Rows are points. The window is the flat piece filled in between its corners: a triangle in 3 columns, a solid with four corners in 4, and so on. A path goes straight from each point to the next, and from the last back to the first. After which points does the path pass through the window?
(in the rows, 128 means zero)

Window:
[[123 150 170]
 [130 124 120]
 [ 95 111  78]]
Path:
(1): [134 103 153]
(2): [129 168 134]
(3): [ 94 152 113]
(4): [127 107 153]
(5): [ 89  83 107]
(6): [102 131  67]
(7): [119 150 124]
(8): [108 110 158]
Through the window after points: 5, 7

Window:
[[179 173 106 102 155 147]
 [108  96 114 153 177 162]
 [131 108 111 188 154 115]
 [ 84 107 115 128  90 134]
 [118 175  88 157 153  87]
 [122 103 168  94 112 144]]
Path:
(1): [137 116  81 113 139 122]
(2): [157 105 118  83 136 109]
(3): [152 189 128 133 149 178]
(4): [102 146 157 154 115 162]
(5): [146 120 113 120 162 104]
(6): [106 112  88 111  95 114]
(7): [ 87 115 131 147 114 146]
(8): [103 126 141 133 115 162]
(9): [124  97 116 146 146 118]
(10): [104 102 113 115 116 127]
(11): [103 131 116 144 108 145]
(12): [ 92 128 155 162 150 161]
(13): [155  83 106 106 119 123]
(14): [134 106 106 129 162 110]
(15): [134 146 121 209 129 153]
(16): [154 163 173 114 138 164]
Through the window after points: 2, 6, 8, 10, 14, 16

Window (9 x 9):
[[101 140 165 125 125 136 174  94 139]
 [135 117 200  83 132 145 171  85 135]
 [ 94 119 133  94 193 124 139  94 141]
 [179 144 142 135 137 130 118 181 124]
 [153 203 128  62 135 129 190 180 137]
 [126 105 117  97 166 108 185 106 145]
 [174 142 100 129 144 131 105 126  93]
 [161 123 111 118 118 157 109 185  86]
 [167 117 102 125 109 143  73 143 133]]
Path:
(1): [160 113 118 136 140 178 156 117 106]
(2): [122 120 139 116 150 170 148 130 152]
(3): [143 141 163  88 126 103 151 131 115]
(4): [131 137 133 116 130 124 130 152 112]
(5): [149 140 115 118 145 161 151 127 132]
(6): [164 149 123 134 161 188 165 127 135]
(7): [138 114 144  96 138  96 142 133 131]
(8): [111 142 177  90 144  81 158 128 106]
(9): [152 105 137 103 131 183 152 111 159]
(10): [152 140 151 114 138 162 151 125 143]
(11): [129 112 130  88 115  81 110 104  89]
(12): [146 126 147 115 135 111 102 118 123]
Through the window after points: 6, 10
